Each row of a before or after table is a point. The points were changed in one or more steps. Then noise was added and the rows were shuffled. The steps act on how far a point lies along the listed directions, d1 being the first. What was done? A step turns or swaps two directions, mirrors them in a line or flattens them onto one, adds a multiple of one to another, or multiplies one. Angles are multiples of 10 degrees, from the lower direction toward the higher: turns from -170 to 170, lines from 10 to 170 but not 90. Use the fewest steps. Two steps may share a direction if one is a turn and the other turns, adds or multiplies; they go together, in the order done. Otherwise the lowest direction goes first.
In the rows, 128 means zero.

Directions:
(1): [122  78]
(2): [178 122]
Before, 12 rows:
[[107 150]
 [165 151]
 [152 123]
 [  7 156]
 [121 153]
 [131  95]
 [160 103]
 [141 145]
 [132 159]
 [136 119]
 [ 22 170]
 [112 127]]
After (12 x 2):
[[126  95]
 [134 159]
 [138 120]
 [127 125]
 [136 105]
 [ 89 168]
 [123 148]
 [145 152]
 [ 80 153]
 [118 118]
 [139 147]
 [128 154]]
Steps: multiply d2 by 0.4

Directions:
(1): [ 88  93 167 156]
(2): [158 165 174 154]
(3): [170  90 109 167]
(4): [157  96 161  82]
Before:
[[137 171 123  47]
 [138 199 178  83]
 [145 134 147 122]
 [172 179  94 128]
 [137 152  79 118]
 [ 93 171 159 121]
 [115 148 109 147]
 [109 188  93  69]
 [129 139  92 146]]
After, 9 rows:
[[197 160 110 118]
 [131 149 126 193]
 [141 221 128 189]
 [141 163  43 151]
 [131 160 147 128]
 [159 108 112 118]
 [154 112 119 143]
 [117 195  63 130]
 [164 119  79 111]]
Steps: multiply d2 by 1.3; turn d3 and d4 by 100 degrees

Directions:
(1): [ 44 148 144  82 138 120 133 163 120]
(2): [152  98  98 123 127 102  91 200  86]
Before, 9 rows:
[[169 117 137 143 146 124  93 140  99]
 [ 82 155 166  94 128 145 134  62 148]
 [ 82 122  96  94 155 116 142 196 107]
 [224  68  92 146 126 116  93 191  81]
 [137 105  99 124 128 119 139 189  97]
 [ 95 120 134  64 148 116  96 202  90]
 [144  99  95  99 103 112  89 194 100]
 [ 92 141 165 108 135 129 160  89 161]
 [ 60 172 156 126 147 160 166  65 186]]
After, 9 rows:
[[157 124 150 138 126 136 152  69 163]
 [ 70 132 123  65 112 122 112 178 116]
 [ 51 152 170  59 149 140 134 136 129]
 [106  95 113  82 138 103 102 242  69]
 [159 133 149 133 121 148 127  38 148]
 [127 125 143 117 149 114  96 165  92]
 [166 140 130 176 137 163 151  41 185]
 [ 58 149 120  92 158 137 173 134 140]
 [ 82 125 117 102 132 123 158 178 112]]
Steps: turn d1 and d2 by -60 degrees

Directions:
(1): [106 128 112 120 167  90 156  86 138 218 128 101]
(2): [151 116 126 130 178 116 186  92 155  90 123 199]
(3): [102 207 133 108 123  80 126 138  78 126 160 172]
(4): [ 38  83 109 126 159 100 104 126 111  85 110 123]
(5): [152 167 124  87 178 144  68 115 131 128  57 132]
(6): [137 122 189 168 184 112  75 141 153 134 180 130]
Before, 13 rows:
[[156 160 143 113 114 145 110 132 140 156 122 123]
 [ 92 142 116 113  88 155 135 153  88  75  98 125]
 [158 123 143 124 150 164  78 150 149  22 115 191]
 [122  63 124 143 173 141 147 112 153 115 121 126]
 [118 142 140 136 149 107 111 112 125 120 136 141]
 [138 133 111 117 105 134 170 128 127 146 116 131]
 [117 138 125 125 171 138 103 123 136 107  95 127]
 [249 199 165 147  92 158 158 140 153 184 174 118]
 [ 88 146  83  98 121 138 159  98 103 120  82 144]
 [138 143 123 121 150 131  83 129 141 131 105 139]
 [139 164 127  88 170 143  72 111 136 100 104 147]
 [128 156  87 112  91 127 151 117  90 130 109 130]
 [122 137 132 143 159 108 128 126 150 121 148 151]]
After:
[[186 183 140  99 141 157 100 117 147 125 130 148]
 [158  77 134 150 151 151 167 115 160 133 142 128]
 [136 162  95 106  91 151 186 100 111 146 107 146]
 [129 140 136 143 156 110 134 126 149 126 153 152]
 [112 143 133 102 142 133  85 127 133 129  97 120]
 [ 46 121 113 104 216 103  42 123 116  75  63 111]
 [132 157 127 121  62 166 158 155  95  96 119 128]
 [141 152 146 140 135 114 122 113 129 130 148 143]
 [117 153  84 109  98 124 146 114  89 123 104 130]
 [102 120 102 109 126 125 150 124 119 125  95 129]
 [174 159 138 136 134 152 135 128 149 136 127 130]
 [163 153 128 127 135 137  98 130 146 143 117 138]
 [201 138 154 131 127 176 103 152 158  45 139 193]]
Steps: mirror d4 and d5 in the line at 110 degrees

Directions:
(1): [159 112  58 182 177 147  76 113 151 145 160 122 113 103 176  81  99 133]
(2): [ 50 147 103 177 123 166 156 172 115  96 185 154 141  95  87 135 103 151]
(3): [168  87 136 108 158  98 177 148 142 182 185 118 140  78 129 198 106 136]
(4): [200 158 111 155  88 116 155 137 166  87 170 163  83 193 120 150 116 139]
Before:
[[179 133 143 108  93 112 119 122 148 126 104 128 101 176 122 140 129 105]
 [120 140 204  47  96  93 129  85 104 128   7  96 132 160 107 114 203 108]
 [194 111 143  92 105  88 140 122 137 138 140 142 111 133 128 170 141 127]
 [ 53 151 134 112 125 132 120 133  91  98 102 128 155 113 127 111 115 138]
 [191 121 185  86  84  93 143  88 145 111  64 131  99 211 147 146 155  90]
 [118 160 124 135 126 114 119 131 157  91 118 132 133 146 137  88 130 130]
 [168 132 168  89 123 101  96 106 120 153  59  91 116 135 148 104 165 112]
 [ 50 162  96 201 123 191 145 199 132  84 187 175 153 111  68 136 125 162]
 [130 110 135 120 122 127  72  79 148 131  64 104 117 145 148  65 153 113]]
After:
[[ 53 120 130 142 144 132 215 181 115 138 196 132 155  36  63 191 119 162]
 [111  87  97 166 156 141 127 137 160 152 184 118 133  65 129 126  99 145]
 [ 82 139 108 174 141 148 143 175 118 129 180 126 132  63 102 129 110 151]
 [117 132 111 155 110 144 142 164 142 120 170 143 117 124  97 152  97 127]
 [228 114 183  60 127  88 108 107 158 172  56 115 136 181 148 154 189 109]
 [ 95 150 113 144  86 143 128 143 113  80 149 166 120 130  97 126 135 140]
 [152 131 122 121 150  95 144 139 166 131 150 118 141 113 147 125 115 134]
 [ 77 122 117 180 119 153 197 171 135  95 206 166 129 105  96 178  86 135]
 [134 115 146  77 146  90 141 124 113 149 116 112 153 103 149 158 110 133]]
Steps: turn d1 and d3 by -160 degrees; turn d1 and d2 by 160 degrees; multiply d4 by 0.7

Directions:
(1): [ 87 191  82  99 130 138 150 125  53 103 136 211 116 115 164  81 130 132
  99 125 143  86  96 105]
(2): [126 120  98 150 166 148 135 118  89  56 116  93 129 192 129 110 202 124
 170 195 135 172 136 101]
(3): [ 78 198 159 124 182 127 133  76 171 105 119 161 115  91 114 184 125 138
 123 185 129 163 135 186]
(4): [147  66 126 117 139 118 148  71 187 107 169 140 111 137 215 146 161 127
  73 138 179  96 136 111]
(5): [ 98 167 105 147  72 135 121  26 142 133 139  94 132 187  78 101  84 135
 121 112 171 115 155 111]
Before, 10 rows:
[[172  72 119 156 171 139 115 173 124 112  90  87 135 171 105 137 164 130
  159 141 100 157 121  96]
 [141 120 110 112 158 130 120 117 156  97 136 108 136 148 190 157 159 130
  119 161 163 154 139 123]
 [133 176 128 109  55 120 120 179  96 190 128 168 139  96 100 110  36 132
  119  23  94  81  94 129]
 [136 108  93 125  84 131 160  84 115 149 151 146 130 156 180  78 112 134
   69 102 176  68 123 112]
 [110 160 114 114 164 141 131 186  65  89  96 156 122 108 151 117 170 115
  133 149  95 122  86 111]
 [ 78 190 138 141 144 138 115  87 119  96  98 113 141 172  67 133 126 144
  160 165 120 183 132 144]
 [102 137 138 126 131 119 133 105 157 157 123 154 116  76 127 150  92 111
  111  88 136 101 125 156]
 [ 82 178 144 142  86 128 118  50 158 152 131 127 126 113  81 128  84 127
  111 122 134 147 169 153]
 [173  94 154 110  87 117 125 148 143 176 141  78 146 152 120 107  93 126
  121  84 107 108 134 108]
 [126 154 107 151  82 169 135 121  76 132 102 113 139 168  76  64  99 142
  146  89 100 118 106 116]]
After (10 x 24):
[[ 85 152 125 136 182 134 143 100 127  92 108 151 112 102 136 153 150 110
  141 157 132 143 125 152]
 [ 55 240  50  96  88 147 146  84  21  97 128 211 115 141 148  44 108 126
   77  99 159  41  83  69]
 [136 128 112 119 138 163 155 186  58 112 107 180 126 112 156  76 144 140
  127 106  86 101  73 117]
 [196  48 178 138 158 123 120 165 169 120 119  21 148 174 117 156 172 120
  175 168  87 189 155 128]
 [125 121 179 127 156 123 126 157 164 141 118 156 123  48 135 174 147 118
  118 151  82 173 146 180]
 [203  27 155 177 102 122  87 126 211 180 102  17 151 188  58 160  97 129
  151  80 112 146 158 104]
 [126 132 175 107 114 108 112 151 164 179 120 148 140  91 111 156  73 145
  108  79 102 125 119 160]
 [ 90 214  80 112 193 153 161 158  19  23 113 203 116 153 168 106 199 127
  156 188 109 150  81 109]
 [110 156  71 101 158 140 182 165  17  94 127 229 122 116 221  63 176 134
   86 154 140  82  77 112]
 [148 128 123 114 101 123 102 119 172 156 138  95 147 136 143 147  94 137
  111 103 154 128 145 131]]
Steps: multiply d1 by 3; turn d2 and d3 by -40 degrees; turn d2 and d5 by 160 degrees; multiply d4 by 0.4

Directions:
(1): [143 153  99 125  97 143 129 113 126 106 100 117 145 122 147 164  72 189
 187 176 113 172 145 129 193 133  90  86 102 138 134  96 125 124 120  63
 155  98  52 192  72  90  77 102  91 133 126 198]
(2): [181 127  83 116 179 145  89 133 152 102  66  75  99 145 113  86 122  83
 103 106 152 195 125  87 210 121 149 140 118  98 150  93 109 140 143 118
 113 213 160 165 110 113  78 147 175 169 126  78]
(3): [172 110 123 122 101 122 145 153 138 191 158 155 140 153 141 115 133 118
 200 118 132 114  78 167 235  98 106 126 194 158 123 139 207  98 126 163
 190 148 137 155 153 189 117 142  88 148 131  82]
(4): [112 148  93  88 186 112 131 138 183 111 155 117 111 121 212 135 136 131
 171 154  56  41 168 150 185 207 185 128  55 131  97 147 103 129 152 116
 136 154 152 116 129 154 155 141 125 150 147 130]
(5): [ 87  84 162  76 184 107 162 209 186  57 119 135 175  85 116  99 104 168
 148  80 190 137 174 111 148  70 123  92 148 127 100 131  89 132 163 171
 167  93 118 117 101 147 143 129 132 146  83 136]
(6): [ 94 105 140 193 103  68 126 172 108 166  74  74 163  84  74 187 150 177
  92 149 104 131 142 199 185  98 103 153  90 118 162 179  90 136 120 139
 111 165 155 122 112 129 166 122 108 188 152 117]
Before (14 x 48):
[[160 132 137 155  73 139 137 133 109 157 129 136 139 144 126 173 125 151
  148 155 104 128  86 180 173 100 111 118 148 145 142 130 153 109 106 121
  169 130 112 176 133 150 117 129  76 151 127 114]
 [141 143 102 117 107 130 128 117 145 157 161 140 130 123 177 152 139 154
  182 150  94  98 118 159 180 153 134 127 108 143 121 131 146 126 138 105
  133 138  99 158 132 129 120 121 119 129 147 138]
 [115 117 157  91 144 132 138 134 141  77 119 128 162 115 124 119  87 175
  151 102 179 169 145  94 111  84  96  90 158 136 111  97 111 108 148 120
  138  89  75 137  98 104  99 120 126 124 108 163]
 [145 162  84 103 175 148 103  98 140  81 103 106  94 122 174 128 114  97
  143 138 120 139 153 112 157 155 155 107  93 111 119 102  81 131 143  82
  115 164 116 151  84 103 101 123 136 130 116 142]
 [120 129 139 161 120 122 132 113 103 126 119 118 110 120 105 126 139  99
   74 140 126 132 125 140  46 142 128 152 119 103 136 141 115 138 113 121
  100 113 140  92 133 116 157 120 143 107 135 123]
 [ 97 113 142 134 163 128 134 155 116  79 102 104 130 112  73 123 144 117
   79  89 173 129 163 110  66 115 154 146 115 105 109 146  96 135 144 143
   96 123 147  95 144 145 151 131 169 129 115 112]
 [163 152 102 106 142 145 118 104 139 116 104 117 117 122 130 131 128 123
  140 111 119 138 153 110 128 152 132 132 127 133 132 119 133 129 147 106
  102 123 119 126 123  84 103 136 140 141 124 137]
 [115 126 134 196  74  78 115 161  81 184  79  87 158  96  69 168 143 169
   91 159  99 146 133 172 164 113 100 119  96 140 179 155  83 151 112 137
   99 160 111 117  89 106 168 107 105 171 134 133]
 [137  82 164 153  88  77 144 155 112 200 147 132 165 141 105 126 144 115
  158 112 119  89  69 196 215  81 101 159 187 160 134 176 172 113 110 174
  175 158 151 105 158 172 141 125 102 162 129  77]
 [129 120 151 129 125 136 129 127 108 130 120 128 138 126 109 127 111 129
  122 114 146 174 123 122 118  81 100 130 153 134 147 123 136 127 125 125
  132 127 124 155 134 121 111 115 139 131 129 152]
 [125 160  70  98 198 110 134 152 200 103 156  66  96 102 210 148 115 149
  169 157  35  43 191 159 243 217 183 131  28 126 113 130  71 144 153  89
  125 173 144 154  88 130 155 138 107 189 142 146]
 [114 140 122 157 102 135 127 102 109 116 116 116 151 119 120 173 126 157
  101 159 106 126 134 124  92 132 111 131  97 134 143 129 128 139 126  96
   83 107 104 130 120 107 114 126 139 131 141 168]
 [132 151 109 103 154 147 133  99 166 112 161 147  95 135 190 135 119 134
  172 157  74  70 155 133 162 197 168 118  80 130 121 118 107 135 147  74
  133 124 113 142 110 125 110 117 106 120 132 166]
 [160 109  79 106 195  93 113 165 179 123  86  82 112 131 136 109 137  83
  103 110 122 132 127 149 249 126 156 145 102 127 148 128 110 138 156 135
  127 214 194 140 116 124 120 155 148 195 132  52]]
After, 14 rows:
[[135 155 100 103 158 149 128  97 162 110 161 140  92 135 189 130 121 131
  167 160  70  77 155 130 160 201 172 119  73 127 130 115 106 138 145  70
  131 127 110 143 110 122 105 115 114 128 135 163]
 [136 117 143 127 124 136 130 134 112 137 126 128 139 126 116 121 107 132
  132 112 144 171 119 122 133  80 102 128 159 137 140 124 143 124 129 129
  139 126 127 160 136 128 107 117 138 137 129 147]
 [109 109 148 112 167 140 144 153 115  71 123 131 126 126  82 104 137 104
   96  73 193 137 155  92  46 105 149 132 142 113  99 133 115 132 147 151
  114 103 135  94 149 155 138 136 167 112 105 116]
 [154 138 131 173  79 125 127 135 106 152 109 112 143 128 115 190 126 162
  126 167  89 124 103 191 168 107 114 130 113 140 154 137 124 119 106 108
  153 142 117 178 122 137 128 126  78 166 134 123]
 [167 151 105  98 144 147 115 104 139 121 116 128 113 127 129 121 131 108
  149 108 124 134 145 104 134 145 135 137 139 133 138 110 144 124 153 109
  101 131 123 127 128  88 100 138 144 138 125 129]
 [128 147 101 131 108 121 127 112 141 149 142 125 135 117 170 162 142 162
  164 156  87  96 130 159 177 160 135 130  85 135 125 139 122 134 134  95
  116 149 101 154 122 119 121 119 124 138 156 143]
 [105 171  72 102 210 121 124 133 194  67 138  57  89  95 194 142 110 141
  125 148  46  64 214 128 175 224 189 131   8 108 117 113  32 160 148  69
   91 159 139 143  76  96 154 128 131 174 142 166]
 [101  85 170 179  95  48 138 164 104 186 115 102 176 106  92 162 150 143
  120 133  91  86 104 216 199  94 102 173 130 143 146 198 120 126 110 162
  141 167 159  86 136 147 164 113 110 180 137  99]
 [130 146 114 148  99 157 124  87 106 117 125 126 143 135 124 158 120 136
  108 156 114 140 120 104  76 130 107 124 111 137 141 114 144 140 123  93
   89 101  95 139 118 103  98 122 142 117 136 164]
 [110 136 141 192  81  98 103 131  69 150  73  89 149 101  63 156 135 160
   61 159 114 171 140 129  94 119 105 118  90 132 182 135  65 165 108 116
   71 137  93 114  88  71 155 102 128 140 124 151]
 [154 163  84  94 178 157 101  90 146  79 109 111  88 132 174 113 121  81
  139 132 127 144 142  98 148 155 157 104 107 105 114  98  89 130 141  95
  126 162 121 153  91 106  95 127 140 122 113 129]
 [137 133 137 153 107 140 133  96 101 133 137 136 105 135 114 110 135  83
   89 138 134 132 109 132  37 144 118 149 143 113 129 129 141 130 103 120
  113 105 125  96 142 118 148 114 133  91 131 121]
 [135 110  89 114 204  85 106 164 175 105  74  76 115 119 124 118 146  87
   66 111 128 129 145 139 199 129 160 153  76 117 152 131  80 153 153 131
  103 206 203 118 118 109 137 155 162 192 130  59]
 [126 108 157  77 152 130 147 149 156  80 120 133 168 120 133 109  85 171
  175  96 190 163 141 101 144  73  91  84 176 140 106 101 125 104 154 134
  161  94  82 144 100 117  93 122 120 130 104 150]]
Steps: turn d1 and d2 by 10 degrees; turn d3 and d6 by 40 degrees; turn d3 and d4 by 20 degrees; multiply d5 by 1.3
